Every row gives one point. To make a cloud, some directions were put in groups of two or more. Within a group, all points are equally far from the middle, so they leave a hole (a ring in 2 directions, a hollow ball in 3). The other directions are filled evenly. Then the cloud was stretched, turned, moved and blurred a little. Count the holes, and give their numbers of directions, smallest first.

Cloud (19 x 3):
[[ 1.7 -4.5 -7.7]
 [ 2.9  2.0  0.4]
 [ 5.6 -1.6 -8.8]
 [-1.4 -4.0  1.7]
 [ 1.8 -5.4  3.8]
 [-2.1 -1.7  7.1]
 [-7.1 -4.7 -4.4]
 [-1.5 -0.2 -0.6]
 [-3.6  1.0  5.0]
 [ 1.5  1.2  3.6]
 [-7.7  1.3  1.1]
 [-6.6 -5.1 -1.4]
 [ 3.6  1.0  3.1]
 [ 2.1 -3.3 -4.9]
 [-9.9  1.9 -3.8]
 [ 3.9 -8.3  1.3]
 [-6.1 -4.4  1.8]
 [ 2.9 -2.5  5.5]
 [-1.0  3.5 -5.9]]
Holes: 0

Cloud (20 x 3):
[[ 4.4  4.2  2.1]
 [ 1.6  3.3 -2.2]
 [ 1.9  0.7  3.9]
 [-3.5  0.6  8.0]
 [-3.2 -2.4 -8.4]
 [ 0.9 -1.5 10.3]
 [-8.3  5.7 -0.6]
 [ 3.2  0.3 -5.2]
 [-6.7  0.9 -0.9]
 [-4.0  1.9 -5.0]
 [-6.4 -2.6  6.2]
 [-8.2 -3.1  2.6]
 [ 2.8 -7.0  4.1]
 [ 0.6  1.4  4.9]
 [ 0.4 -0.5  4.9]
 [-5.8  0.2  5.6]
 [ 2.8  0.0 -3.9]
 [ 6.6  1.5 -0.3]
 [-0.8 -1.4  1.0]
 [ 5.7  6.2 -1.1]]
Holes: 0

Cloud (26 x 4):
[[-3.0  3.0 -1.5 -2.5]
 [-0.7 -8.7 -5.5 -4.4]
 [-0.7  2.4  4.0  0.2]
 [-2.2 -3.9 -6.2  2.1]
 [-5.5  2.1 -4.5  0.8]
 [-7.8 -9.2  1.1  1.2]
 [ 6.6 -6.0 -5.5  1.8]
 [ 0.0 -9.0  4.0  0.3]
 [-4.7 -4.4 -7.3  0.7]
 [ 0.7  2.7  2.3 -0.5]
 [-0.1 -7.6 -2.9 -6.5]
 [ 0.2 -6.4 -2.2 -7.0]
 [ 2.6 -0.7 -7.2  3.0]
 [-1.9 -4.5 -1.8 -8.1]
 [ 3.7  3.9 -3.4  1.9]
 [ 4.6  0.2 -7.8  3.0]
 [ 2.1 -5.1 -3.3  3.8]
 [ 2.5  3.0 -0.3  4.9]
 [-3.7  2.5 -4.7 -5.9]
 [ 1.9 -8.0  1.4  3.4]
 [-2.1  2.3 -0.3 -3.1]
 [ 4.7 -6.9 -4.8  1.1]
 [ 1.8  3.7 -8.5 -0.6]
 [-2.2  1.3 -0.4 -4.7]
 [-4.7 -5.7  4.5 -4.7]
 [ 3.1  3.1 -3.9  3.1]]
Holes: 1 (2)
